Every row gives one point. The points of each table are mixes of a few directions, plus a little noise. How many directions does each table use, and how many do they share? Where both have some left over, give the other angles between the two spaces (their principal angles), to ten degrees, smallest first.

First:
[[ -9 -73  -3]
 [ 39  16 -28]
 [ 11 -52 -15]
 [-33  69  34]
 [ -8  42  12]]
Second, 6 rows:
[[  -9   58   20]
 [  36 -106  -36]
 [  -5   31   10]
 [  14   18    3]
 [  18  -27  -10]
 [ -51   23   15]]
Directions: first 2, second 2, shared 1; angles 30

First:
[[  -2    0   -2    8   17   14]
 [   1    0    1   -3   -7   -7]
 [   5   -3    7  -27  -58  -46]
 [  -3    1   -3    9   20   16]
 [   1   -1    1   -7  -13  -10]
 [  11   -5   13  -52 -112  -93]
 [  -7    3   -8   34   73   60]
 [  -9    4   -9   38   82   67]]
Second, 7 rows:
[[  -3   -8   14   36    6   30]
 [  -5    4   -5   15   40   32]
 [  22    1  -14  -85  -95 -121]
 [  -8   -1   17   12  -18   10]
 [   9    8  -36  -25   54   -7]
 [  12  -19    7   45    5   18]
 [ -27   14   18    4    7   36]]
Directions: first 1, second 3, shared 1

First, 10 rows:
[[ -13   22   21  -39   32   27   -2  -88   -7   20  -29]
 [ -33  -22   -7   -8 -102  -23   -2   44   43    2   14]
 [ -47   39  -44  -25   26  -47   36   60    0   15   32]
 [ -18  -11  -29   57  -44  -60   25   88  -42  -14   37]
 [  23  -30   -6   53  -69  -10   -3   90   14  -43   26]
 [  47  -16   12  -16   78   39  -37  -49   21   18  -25]
 [ -42    0   17   -9  -24  -15    6  -66  -44   31  -21]
 [  80  -42   24   28   70   45  -43  -39    0   -5  -27]
 [   4   50   -1   -4   22   19   28    4   -5  -36   11]
 [  -6   13    9  -36   17   22   -6  -48   22   16  -17]]
Second (9 x 11):
[[  -4  -20    4  -49   -2   55   -3   58  -41   26  -55]
 [  -8  -24    3  -58   -2   68  -10   70  -47   34  -69]
 [  23   44    6   78   -3 -101   35  -99   53  -65  110]
 [  43   33   35  -20  -20   -9   78   14  -55  -49   33]
 [   4   13   -4   34    2  -41    2  -42   30  -18   40]
 [   5   -4    6  -19   -3   19    8   23  -21    3  -16]
 [  -5    2   -8   22    5  -20  -11  -25   25   -3   15]
 [ -26  -23  -20   -2   10   20  -45    7   22   33  -32]
 [ -31  -24  -24   11   14   11  -54   -6   36   36  -28]]
Directions: first 5, second 2, shared 0; angles 40, 90

First, 10 rows:
[[ 11  18  27  39   3  26 -16  -3  11 -75   7  37 -13  25]
 [ 47  -9 -15 -15   2 -21 -27 -21 -19  67   8 -61  35 -45]
 [-32  21  24  23  22  24  14  -9  37 -62  -1  39 -40  26]
 [-27  -7  15  40   9 -48  -7   6  18 -83  32  24 -45 -37]
 [-18  11  -2 -15  -5   4  53 -19  -8 121  -2 -71 -23 -26]
 [-12 -18  35  20  -3  22  -1  -5 -12 -49  13  52 -44  41]
 [ 25 -29 -19 -28 -14 -28  -9  -2 -38  74   6 -36  22 -30]
 [-17 -12  -2  -9  45  -2 -18 -23  39 -47  -1  35  -9  14]
 [ 30  44 -31  -5 -39  36 -10  63  -3 -22 -45  11  89  31]
 [-12 -17 -31 -45 -22 -14  22  24 -26  80 -22 -24  28  -1]]
Second, 8 rows:
[[-21 -14  41 -60 -23 -42  79  33 -78  96  23 -46 -39  68]
 [ 16   8 -30  45  17  30 -54 -23  56 -69 -16  33  29 -49]
 [  8   6 -16  25  10  18 -29 -12  32 -39  -9  20  16 -28]
 [ -2   0   2  -4  -2  -1   6   0  -5   7   1  -3  -3   4]
 [-16 -11  31 -44 -17 -31  54  24 -57  68  15 -33 -29  48]
 [ 15  11 -29  43  17  30 -53 -23  57 -70 -17  33  27 -50]
 [  9   5 -17  25  10  17 -32 -13  30 -38 -11  19  16 -27]
 [ -8  -7  20 -27 -10 -20  35  14 -36  45  10 -22 -16  32]]
Directions: first 6, second 1, shared 0; angles 30
